Each wall is flat, endless, passes through zero and stands at right angles to its row. A trip goes straight from one point to another. Which walls does it cross, in order?

Walls:
(1): [-6.7  1.4  3.3]
(2): [ 0.7 -1.3 -8.2]
(3): [ 4.9  0.9 -3.8]
(4): [ 0.0 -8.1  4.5]
(5): [-0.1  3.4  5.7]
Trips:
[-1.1 -1.6  1.2] to [ 0.7 -5.3 -1.8] => 5, 2, 1, 3
[-0.4  9.1  2.9] to [-1.6 -2.2  2.9] => 4
[ 5.9 -3.7  0.9] to [-2.1  0.1 -3.7] => 4, 1
[ 0.0  1.8 -5.5] to [-4.8  3.5 -3.4] => 1, 3
[ 6.3 -6.1 -5.1] to [ 6.4  4.0 -2.7] => 4
[-6.7  1.9 -0.3] to [-8.1  0.6  0.1] => none

Walls:
(1): [ -0.1   1.2  -4.8  -2.2   4.6  -5.5   1.2 -10.0  -7.5   0.5   1.1]
(2): [-0.3 -0.4  3.9 -3.4 10.0 -5.3  1.0  2.0 -1.6  0.8 -0.5]
(3): [-4.9 -1.2 -0.4 -3.2  3.7  2.2 -2.8 -3.1 -3.5 -5.1 -0.9]
(4): [-4.2 -4.3 -5.9  7.7 -5.6  4.9 -3.7  3.4 -5.8 -2.4 -9.8]
(5): [-1.0  1.8 -1.4 -0.1 -0.9  5.9 -0.2 -5.6  3.0  2.6 -2.4]
(6): [ 4.3  3.2  2.3 -3.9  2.1 -3.8  4.1  0.6 -6.0  3.7  8.1]
Trips:
[-1.0 -3.4 -9.8 -2.3  6.0  8.1 -3.4 -3.1 -0.6  3.3 -1.1] to [-8.9  1.0  2.8  1.3 -0.7  8.1  5.1 -1.7 -0.1 -1.5 -0.8] => 1
[-3.9 -5.3  1.6 -4.3  1.3 -4.9  1.2  5.7  1.7 -0.5 12.3] to [-6.5 -2.0  3.8 -1.1  0.5  2.6  8.7  3.6 -0.5  0.1  2.5] => 3
[ 2.7 -4.1 -2.7 -5.9 -0.6  5.3 -2.1 -1.5 -0.9  1.5  8.6] to [ -4.2   4.3  -2.1  -1.9   7.8   0.4   2.1 -10.0   5.4  -3.2  -2.8] => 2, 6
[-2.6 -3.1 -1.4  2.7  1.6  1.6 -2.6 -3.6 -0.4  0.5  4.4] to [-1.5  1.1 -5.6 -1.3 -4.3  2.5 -0.9 -1.9 -1.0  1.4 -4.5] => none

Walls:
(1): [ 1.5 -6.5  4.7  1.4  2.0 -7.8  2.3  2.5  0.5  1.5 -4.3 -2.6  1.4  9.0
  9.3 -3.8 -0.9  2.2  0.5  3.1  1.9 -0.5  1.4 -5.0]
(2): [-2.5  0.3 -0.6 -0.6 -3.1  0.5  1.4 -0.4  5.1 -3.5  2.4  6.1 -3.2  8.1
  1.9  2.5  2.8  4.7 -2.6  8.0  6.6  1.8  0.3  6.5]
(3): [ 3.3 -9.3 -2.0 -5.7 -2.3  1.8 -0.8  3.2  0.1 -2.2  2.4  3.8  2.5  0.5
  6.1  4.4 -3.4  1.2 -2.5  0.5 -0.8  1.6  1.5 -5.2]
(4): [-7.4  1.0 -2.2  1.8 -3.6 -1.9  1.3 -2.3 -1.6  1.0 -1.2 -3.7 -0.8 -8.2
  4.1 -5.0  2.0  6.1  4.7  0.8  0.4 -9.0  0.4 -4.9]
(5): [ 3.4  5.7  8.3  4.4 -2.8  1.1  0.1  5.5 -6.1 -7.7  4.4 -1.4  0.0 -4.1
 -1.3  0.4 -1.4 -2.8 -1.3  2.5  1.7 -7.2  2.0 -5.2]
(6): [ 0.3  0.6  1.9 10.5  1.8  9.7 -1.6  2.7  6.5  4.6 -0.7 -6.2  1.8 -1.3
 -6.9  6.8 -3.4 -7.0 -4.1 -7.8  2.7 -3.9 -1.0 -3.3]
(7): [-6.2 -0.7 -3.8  6.0 -0.3 -4.2  2.8  4.3 -1.4 -0.1 -5.9 -4.5 -3.4 -3.5
 -8.3 -2.1 -4.6  1.7 -6.2 -3.4 -4.9  2.3 -2.6 -1.3]
(8): [ 1.3 -2.8  1.5 -0.2  2.6  1.6 -5.7 -6.6 11.4 -4.8  0.1  0.0  5.9 -2.6
 -1.8  0.4 -5.8  4.2  5.1 -6.5  1.9  8.8  4.6 -0.1]
(9): [ 3.2 -5.9  0.0  0.1  8.0  1.2 -0.9  1.0 -4.8 -1.7  3.0  5.0  0.1 -3.6
  4.8  6.2  1.4 -1.6  5.1 -6.4  3.6  7.0 -0.3 -3.9]
Trips:
[-1.3 -7.3 -0.9 -2.7 -3.7 -1.0  2.5 -1.5 -2.8 -0.1 -0.1  2.7 -0.5  5.6
  3.2  2.7  4.2 -0.7 -0.2 -1.2 -1.0 -2.9  6.2 -2.7] to [ 9.6  5.0 -5.1 -4.7 10.9  2.6  1.5 -4.3  5.1 -0.9 -5.7 -2.1 -1.6 -5.6
 -1.0 -0.7 -3.3  7.2  6.9  4.9 -1.1  0.5 -3.7  5.9] => 8, 1, 3, 4, 2
[-1.8  4.3 -2.4 -3.4  4.3  2.7  4.3 -4.2 -7.5 -4.3  0.3  6.6 -2.0 -9.6
  7.4 -0.1  2.4 -8.2  3.0  3.0  2.7  5.6  2.0 -3.4] to [ 4.6 -5.1  6.5  1.8 -3.0 -3.3  4.0 -0.9 -0.2 -9.4 -1.8  0.7 -4.7  3.1
 -1.9 -5.3  7.1 -8.8 -5.8  4.6  0.7  1.4  0.1  4.4] => 4, 2, 3, 1, 9
[ 2.6 -0.1 -2.6 -7.7 -1.2 -0.1  6.0 -3.9  2.1  1.4 -1.1  5.8  0.9 -1.4
 -1.4  3.2 -5.9 -7.0 -3.8  8.4  1.3  2.6 -9.1 -2.5] to [ 5.8  0.0  0.7  5.0 -3.5 -4.6 -2.4 -4.1  0.4 -5.5 -3.7 -1.2 -1.0  3.9
  0.5 -3.8  1.5 -6.5  7.2 -6.0  0.1  3.5  6.1  6.8] => 8, 9, 3, 1, 2

Walls:
(1): [-1.8 10.5  1.3 10.5  5.5  3.2  2.2  2.3  3.8  5.0  2.2 -1.9  6.0  6.9
 -2.0  5.4 -1.1  6.4  3.8  0.4 -3.5  0.3  2.5  0.0 -3.6  1.2  0.9 -4.6
  0.8  7.5  2.3  6.5  0.4  2.3 -1.8 -1.1  5.5  0.9  4.7 -6.8  4.3  1.3
  0.0  4.6 -3.8  1.2 -0.2 -3.2]
(2): [-6.9 -4.7  0.2  5.2 -4.1 -4.5 -4.2  4.2 -2.3 -5.8  2.3 -4.9 -1.1 -2.9
  1.5  3.5 10.5  2.6 -6.1 -1.5 -0.1 -2.6  5.2  0.0 -2.0 -5.2  3.6  7.4
  4.8 -1.8 -2.0 -3.6  2.0  4.8  3.0  1.4  3.2  3.5 -4.3  1.3  0.1  5.7
 -6.6 -0.1  2.6  1.9  2.6 10.6]
(3): [ -6.6   0.2   7.1  -2.6   3.9  -2.1  -0.5  -5.8  -4.0   2.7   7.0   5.6
  -2.5  -0.7  -9.8   5.8   0.4   4.3  -6.2   0.3  -3.0  -1.7  -6.3   3.8
   1.4  -5.8   0.6   3.1  -4.9  -3.2  -3.4  -3.5  10.2  -8.8  -2.8  -3.9
  -3.7  -1.0  -0.3  -6.3   3.8   3.5   2.8  -5.2  -7.9 -13.7   4.0  -1.2]
(4): [-8.0 -1.3 -2.1  1.8 -1.8  1.8  5.0  3.2  5.9 -3.4 -4.9  3.2 -0.2 -4.0
 -0.4 -5.1 -2.9 -4.0 -3.8 -5.1 -1.9 -3.9 -1.8  5.6 -6.6  0.0  2.7 -0.9
  0.6  4.7  5.8  2.3  1.3  0.2 -6.6  0.9  9.8 -4.5 -2.7 -3.4 -1.5 -3.9
 -2.7  4.7 -2.7  2.3  2.9  6.1]
(5): [  3.0  -2.1   4.3  -8.0   1.5   4.6  -2.9   2.0  -2.2   4.1  -1.1   8.0
  -5.2  -2.1  -0.8  -1.3   0.9   0.5  -1.2  -0.6   2.3   1.8  -9.3  -4.8
  -9.6  -4.1   8.2   4.7   1.3   0.8   3.6 -10.6   2.1  -0.1  -2.5  -0.2
  -4.5  -3.6   0.5  -1.6   5.6   9.9  -0.9   2.4   4.9  -3.6  -1.7  -3.5]
(6): [11.5  1.1  3.0  2.3 -1.1 -5.9 -0.1 -2.9  6.7  7.6  2.2 -0.9  0.8 -1.8
  6.6 -2.6  2.1  4.0  7.6  5.3 -2.5  1.3 -5.2 -1.3  9.9  2.4  0.8  0.1
  4.8 -0.1  0.5 -2.7 -3.8 -3.0  5.3 -6.1  0.9 -2.8 -6.4  0.9 -3.6  0.8
  5.4 -1.1 -0.9 -0.7  6.2 -1.5]
(7): [ -6.7   2.4   4.2   2.6   0.3  -4.7  -5.4   5.0  -0.8   3.9   3.2  -0.9
  -1.2  -4.2  -0.3   0.1  -5.0  -1.1  -2.6  -1.2   1.2 -10.0  -2.4  -9.7
   4.1   0.9  -1.6  -2.2   6.0  -2.7  -0.7   0.8  -1.5  -1.4   6.6  -5.5
   2.4  -1.7  -3.7  -4.2  -3.0  -0.7   3.9   6.4   3.2  -1.6  -6.5  -0.1]
(8): [ 1.8 -5.2 -5.1 -0.6  0.4 -5.3  3.2 -1.2 -2.7 -2.7 -1.4 -1.8  1.6 -0.5
 -0.5  1.7  1.9  5.2  0.0 -3.8  2.4 -5.8 -0.4  2.6 -9.9 -0.1 -1.0  0.2
 -5.7  4.1 -9.5 -1.7  2.5 -1.1  9.1  0.8 -7.1 -8.9  4.4 -8.2  4.2  2.0
 -2.1 -5.6 -5.1 -3.6  3.8 -1.6]
(9): [ 2.0 -6.7  6.0  2.6  2.1  2.4 -4.2 -2.5 -3.1  3.5  5.2 -2.4  2.6 -7.6
 -8.7  1.4  1.4  0.8 -1.0 -2.2 -3.3  4.0 -3.3 -0.5 -0.5 -1.4  6.7  1.5
 -3.1  6.4  0.0 -0.9  4.3 -1.0 -5.5  2.6  0.4 -9.0  2.4  1.0 -0.7  0.7
  4.3  2.4 -5.4 -0.6 -2.3  1.2]
(10): [-6.4 -2.0 -3.6  2.5  6.5  5.9  1.8 -8.4 -6.0  1.4  5.4  1.4  3.7 -4.5
 -4.7  0.1 -6.1  7.8  0.0  2.1  0.8 -5.8  0.3 -3.1  2.8  2.4  3.3  0.4
  0.5 -6.3  5.9  0.3  2.3 -3.8 -1.1  0.1  1.9  0.3  2.2  4.1 -9.6 -2.4
  1.7  5.8  1.5  5.3  3.1  1.8]
Trips:
[-2.7  5.5  4.6  2.7 -1.4 -4.7  2.7  3.5 -6.5 -1.2 -5.3  1.4  3.0  0.1
 -2.8 -1.4  1.3  2.1 -0.1 -7.0  4.0  8.3 -0.7 -5.5 -3.4  3.8  4.0 -1.9
 -7.8  3.4  4.9  0.2 -2.7 -1.5  0.2 -2.8  4.4  0.6  2.3  2.1 -4.0 -0.1
 -2.5 -1.7  1.1 -7.8 -0.5 13.8] to [ 4.2  4.0  6.4  2.6 -1.7  1.5 -4.1 -2.0  7.3 -0.6 -5.4  0.2  4.9 -1.2
 -5.9  1.0 -0.2 -4.3  4.8  8.9 -2.8 -1.8 -1.1  0.6 -5.1  4.0  3.6  1.8
  0.5  8.9 -0.8 -0.7 -2.8 -0.3  2.0  3.2  0.4  8.2  3.4  5.6  1.3 -2.4
 -7.6  0.4 -1.3 -4.4  2.3  3.5] => 3, 5, 6, 2
[10.2  2.7 -0.3  1.5 -2.2 -1.0  2.1  3.8  5.2 -4.8 -0.6 -1.8  7.7 -0.6
 -1.3 -0.2 -3.3  3.0  2.4  0.2 -1.9 -0.5 -0.1  2.5  2.6  0.9  0.4  5.9
 -2.4  7.0  4.2  0.8  0.6  1.4  0.7 10.1 -7.0 -6.6 -2.8  0.6  3.0 -3.1
  2.0  0.9  8.3  1.8  9.9 -1.9] to [-1.6  0.6 -1.5  0.4 -0.9 -4.7 -3.3 -3.9 -0.2  3.1 -9.2  3.6 -3.5  6.3
  1.0 -2.8 -1.9 -6.8  2.6  3.2  1.2  2.1  6.2 -1.0 -1.8  3.2  0.5 -2.4
  6.3  8.1 -5.7  2.1 -3.3  0.8  4.9 -3.0 -1.1 -4.2  5.9 -2.1  0.8 -2.4
  1.9  9.3 -4.1 -6.5 -0.9  4.3] => 9, 7
[ -3.5   1.3  -6.5  -6.7  -0.6  -0.4  -8.3   2.4  -6.5   2.5  -5.2  -5.8
   2.3  -5.1 -12.5   2.5  -2.5   4.7  -0.9   1.2   0.7   2.8   0.3  14.8
   0.7   3.8  -1.4  -2.5   2.5  -7.2  -3.9   3.5   0.1   8.1   0.5   5.5
   3.3  -1.7  -4.6  -4.3  -4.7   8.3   5.7   1.6   2.7  -3.1   0.3   8.1] to [ 0.4  1.0 -2.6  2.7 -4.4 -5.1  1.2 -1.9  4.1  3.1  4.7  3.3 10.9  2.3
 -9.9  5.8  0.0  1.7  2.5 -1.5  7.9  0.8 -7.8 -1.2 -3.9  3.4  5.1  5.5
  0.3 -3.2 -2.6  0.1 -1.2  3.0  1.9  4.1  2.0 -4.2  5.8 10.6  3.5 -6.8
 -3.4 -2.2 -6.8  5.9 -3.8 -1.7] => 7, 1, 4, 3, 2
[ 7.7  0.9 -3.5  0.0  7.0 -2.2  1.0 -2.8  7.2  1.5 -0.7 -2.5  5.7 -1.3
  7.5  0.1 -4.7 -0.1 -0.4 -1.6 -2.1  4.5  6.0 -6.5  2.3  4.6  0.3 -0.6
 -0.3 -6.6 -2.0  1.8 -0.1  0.6 -1.4 -5.1 -0.8 -1.2  2.5  3.1  3.6 -0.9
 -0.9 -8.3 -2.9  8.1  0.4  2.7] to [-1.0  3.3 -3.0  0.1 -4.2  0.1 -0.3  3.4  1.1 -2.0  0.1 -4.8  2.0  1.1
 -0.4  5.8  1.7 -8.8  6.4  2.1  5.2 -5.8 -4.2  5.4 -0.5 -7.7  2.1  0.1
 -1.0 -1.5 -5.5 -3.9  5.6 -0.6 -0.4  0.3 -4.7 -4.4  2.8 -7.0 -3.9 -0.3
 -4.3  1.6  0.4  3.1 -0.7  4.2] => 10, 8, 1, 2, 6, 4, 3, 7, 5
[-3.2  5.4 -2.1 -2.2  2.0  0.2  1.3  0.7  3.6 -0.7 -4.6 -7.2  0.1  2.1
 -0.4  0.2  2.2 -3.2  0.8  0.0  6.3  3.5  0.2 -1.7 -2.8  1.2  3.3  5.7
  1.1 -3.2 -4.0  7.4  5.6  1.1 -3.9 -2.9 -1.7  2.4 -2.8 -7.5  2.7  5.8
 -5.8  3.5  0.2 -3.1  3.8 -3.5] to [-0.9  3.7 -0.9  1.3  3.0 -0.1  5.6  5.3 -8.4 -4.1  7.2  1.9 -2.9 -3.9
  4.8  1.3 -2.4 -4.6  2.7  1.3  2.4  5.6 -5.6  2.7 -1.3 -5.5  2.1 -5.0
  3.5 -0.8  2.3  0.4  1.6  4.4  2.2  3.8  0.6  0.5 -5.3 -4.9 -2.9 -0.9
 -5.5  8.7 -2.0  6.6  0.2  7.3] => 3, 8, 7, 10
